Each row is a point. A path goes straight from each point to the next, and from the last back to the first. The post is the endless flat space through its rows: a point in 2 columns, a line in 3, a plane in 4, and so on, so that a path can go around it. Count how often the path circles the post. Going back the other way cancels.
In the rows, zero is written as 128.

Post, one row:
[[114 127]]
Path:
[[128  97]
 [102  93]
 [ 70 127]
 [102 164]
 [ 75 128]
 [112 106]
 [130 106]
 [104 118]
 [102 129]
 [107 138]
 [ 78 121]
 [116 102]]
Times around: 0

Post:
[[142 142 148 110 123 124]
 [130 140 110 141 134 100]
 [134 121 123  76 155 127]
 [155 163 130 166  58 176]
 [133 130 101  95  95 110]]
Path (23 x 6):
[[122 174 150 129 124  89]
 [119 129 178  63 112 107]
 [152 106 145 140 118 149]
 [169 124 122 142 100 132]
 [150 149 124 160 140 111]
 [151 100 142 122 141 100]
 [122 119 141  52  87  97]
 [137 141 130  82  83 187]
 [148 180 177  92 115 148]
 [147 129 143  58 134 113]
 [151 140 139 120 149 106]
 [145 160 134 121  92 139]
 [109 155  85 116 110 119]
 [140 172 122  89 125 165]
 [137 161 101 137  71 148]
 [112 120  92  64 114 107]
 [126 118  95 167 113 127]
 [149 134 109 163 123 142]
 [165 133 128 152 137 113]
 [139  86 130 117 142 103]
 [119 125 108 120 117 125]
 [107 170 115 119 100 136]
 [139 152 103  82 108 143]]
Times around: 0

Post:
[[141 155  73 108 128 100 167 145 116 134 105]
 [116 142 173 109 143  70  81 113 154  94 187]
 [ 87 118 126 148  88 113 149 114 102 128 127]
 [113 103 115 109  83 115 138  89 111 175 145]
 [113 117 105 104 135 146 110 131 133 124 151]
 [131 141 204  82 154 111 115 122 149  96 159]
 [104 138  62 149  92 136 182  94 144 162 123]
 [147 151 176 102 103 104  97 141 148 103 181]
 [137 132 109 147 138 113 167 128 116 148 159]
 [109 128 123 137 121 129 109 121 149 182 128]]
Path, 16 rows:
[[104 129 164 147 111 150  98 114 122 105 142]
 [126 131 195 115 104 136 153 108 119 138 111]
 [ 84 122 142 126 110 158 123  94 131  94 167]
 [ 74 140 126  77 159 127 114  74 170 161 117]
 [126 152 145 124  77 110 134 177 132 131 150]
 [100 117 146 111 118  62 133  85 160 136 152]
 [120 139 116 111 107 108 143 169 109 109 170]
 [146 164 128 105 119 114 116 138 138 157 159]
 [ 96 145 163 142 143 112 113 105 129 147 136]
 [141 156 158 104  78  87 128 102 128  97 110]
 [111 147 102 126 130 102 112 120 174 135 102]
 [150 134 116  91  99  99 151 106 122 149 104]
 [121  85 193 141 103  88 176 123 110 142 124]
 [ 88 117 167 121 152 140 184 117 141 133 123]
 [110 154 138 108  74  99  91 139 141 155 123]
 [118 157 131 134 172  95 146  95 113 147 144]]
Times around: 1
